Rows are points. Any point is a mix of the corners, with weights that add up to 1. It lies inside the corners' shape when no weight is negative. Is each point inside? If not, which corners have a negative weight?

Corners:
(1): [-37  17 -21]
(2): [-14  27  21]
(3): [ 44 -35 -55]
(4): [-6 52 -4]
Points:
[ 32 -22 -43] -> inside
[-12  21   5] -> inside
[-16  15  10] -> outside (4)
[-24  38   3] -> outside (3)
[-11   7 -40] -> outside (2)

Corners:
(1): [-14  24  14  35  50 -48  34 -25]
(2): [-21 -27  19  46   7 -10  25   8]
(3): [ 10 -17  44  14   8 -18  42 -41]
(4): [ 25 -10 -46  -2  16  12 -23  -5]
(5): [ 18  25 -60 -24  17  42 -11  -7]
(6): [-31 -32  26  -1  18 -52  22 -33]
(7): [-35  13  22  -2 -46 -33   1 -29]
(8): [ 33  11 -18 -42 -24  13 -20  38]
(9): [  2   3  11 -57 -21  56 -53  25]
Points:
[  4   6 -13  -1  10  -7   7 -10] -> outside (9)
[-12 -17  25  21  32 -20  15 -14] -> outside (5, 7, 8)
[ -4  11 -13 -13  -7   6  -6 -11] -> inside
[ 21  -1 -19 -22  -2  14 -12  -7] -> outside (1, 2)
[  2  -2   2 -22  -6  21 -21   9] -> inside
[ 13  11 -41   0   2  13 -11   5] -> outside (3, 6, 9)
[-12   3   1   8  11 -15   9 -20] -> outside (8)
[  5  -1   9  11 -12 -22  13  -8] -> outside (5, 6, 9)
[  9 -15  17  -7  11 -18  12 -18] -> outside (2, 5, 7)

Corners:
(1): [-27 -22 -44  18  -6   6 -31  15 -28 -31  14]
(2): [-15  19  11 -10   3 -19 -28   0 -44  22 -12]
(3): [ 16  23  36  -5  20 -26 -43  -5 -12 -22 -35]
(4): [ 12  26  13  39  42  -7  -3 -50  28  29   4]
(5): [ 30  34  20  22  52  14  20 -48  -6 -25 -17]
(6): [ 59   8  14  18  11  38  11  26 -25 -44  23]
(7): [  5 -13   1  53  42 -31 -40  -7  -9 -25 -60]
(8): [-49 -45 -17 -34  20  -5  33 -17  58  40  34]
(9): [-30  22  19  30  -3 -37  21  10  35  11   4]
(10): [  7 -39 -24 -20 -52 -31  -6  29  -7  12  25]
(11): [-16 -24  31 -21 -28 -29 -42 -17 -47   8  -2]
(12): [ -9   1  25 -26 -31   7  10  -4  26  16   8]
Points:
[ -9   5  12   2  11  -8 -11  -8  -3  -1  -5] -> outside (10)
[-17  -9  17 -15  -4  -9 -16   2  -6   0  -3] -> outside (4, 5, 10)
[  3   0  10   6   9 -17 -15  -8  -6  -2  -5] -> outside (12)
[ -4   7   5  21  23  -5 -15 -17  -2  -2  -6] -> outside (10)
[ -7  -4  10  -7  15 -12  -7  -9  11   3  -3] -> inside
[ -2   4  21 -11  -8 -16 -10  -4   1  16   5] -> outside (1, 5, 7)
[ -2   0   0  15  16 -12 -14  -4 -10  -7  -6] -> outside (12)
[ -2  -4  15   1  -4 -13  -6   3   4 -11  -5] -> outside (2, 4)

Corners:
(1): [-30  -6  30   2   1   7   9 -14   5   4 -15 -14 -49 -11  33  -9 -29  20]
(2): [  9   4  29 -11  25 -18 -15  -4 -54  -3   2   9 -19 -33  29  10 -21  40]
(3): [-11  -8 -40  34 -35 -28 -28 -58  18  -3  16 -11  10  25  -6 -18  27   4]
(4): [-16   5   3  12   1   4  21   8 -29  14  15  17   5   9  22  -5 -35  34]
(5): [ 53  -2 -27   0 -23 -34  -9 -35  16   3  -5  -8  10  11 -29  -7 -15  -4]
(6): [-38   6  10 -34  -3 -14  13  11  -1   0  -8  21 -22 -22  24  -3 -26  38]
(7): [-22 -17  13 -33  20 -11   1  22 -27  16 -12  19 -35  -9 -11 -22  -8  36]
(8): [-11 -10 -19  25 -60 -55 -11 -29   7 -15  -3  -4  13  42 -25 -21  30  10]
(9): [-40 -27  43  10  12 -11   7  10  29  11 -24  26   2  -7 -22 -27 -25  23]
(10): [-12 -25  -4  -3  22 -37  25  33   7   1 -13 -24 -17  12   9   8 -20  21]
(11): [  0  26 -25   7 -19 -35 -48 -16  23  19 -27 -25  23  15 -20 -11  -7 -45]
(12): [  7  23 -36  38 -25 -49   4 -38   2  13  -9  26  15   4 -20 -24 -12 -36]
(13): [  7  22  -5   6 -11   2  22  27  16  13  50 -29 -31   8  36  -9 -23  12]
(14): [-14  39  -6   8  41  10  20  20  -7   6 -37  34 -48  -5  23   2 -16  38]
(15): [ -8   6  -4  -6 -13 -18 -20  -5   3  18  10  13  -6  13 -12  34 -11  -1]
(16): [ 21   3 -20  31 -14  11   5   5  -1  12  14 -30  -8 -23 -21   2  -1  44]
(17): [ 10 -37  51 -52   9  -2  19   7 -11  36 -49  36 -14 -18 -12 -11  29  36]
(18): [  7 -20  -8   5   2  36  -7  27 -21 -28  12  20  -4  13  25   8   5  -5]
(19): [-29  15  18 -37   0  18  29  -4 -13 -13  21  -4  -5  18  28  -2  -1 -29]
Points:
[-15  -9  18 -10   6  -6   4  10  -4   6 -18  11 -13  -2   0  -3 -12  23] -> outside (3, 12, 13)
[  1   9 -19  17 -12 -11  -3 -12  -4   0  12  -8  -8  10   7  -2  -6   3] -> outside (6, 9, 17)
[-11  -7  15  -9   6  -6  14   5 -13   7 -10  16 -13  -6   3  -5 -14  23] -> outside (3, 11, 13)
[ -2  -3   6  -5   6 -18   0   2 -12   4  -5   1 -12  -4   7  -1 -12  18] -> inside
[ -8  -4  -2   3  -4  -4  -1  -4  -2  -1  -1   2 -12   5  10  -4  -6   9] -> inside
[-13  -3   5   0  -2 -10   6   4  -5   6  -4   7 -11   1   5  -7  -7  20] -> outside (5)
[ -3   7 -19  11 -16 -12   0  -7   4   1   6  -6  -6   7   0  -4  -7   6] -> outside (2, 9, 17)
[ -7   1   5  -2   1  -7   9   4  -6   5   3   7 -18  -3  11  -3 -12  23] -> outside (11)
[ -9  -3   3  -4   0  -6   3   5  -8   3  -1   4 -12   3   9  -3 -10  19] -> outside (12)
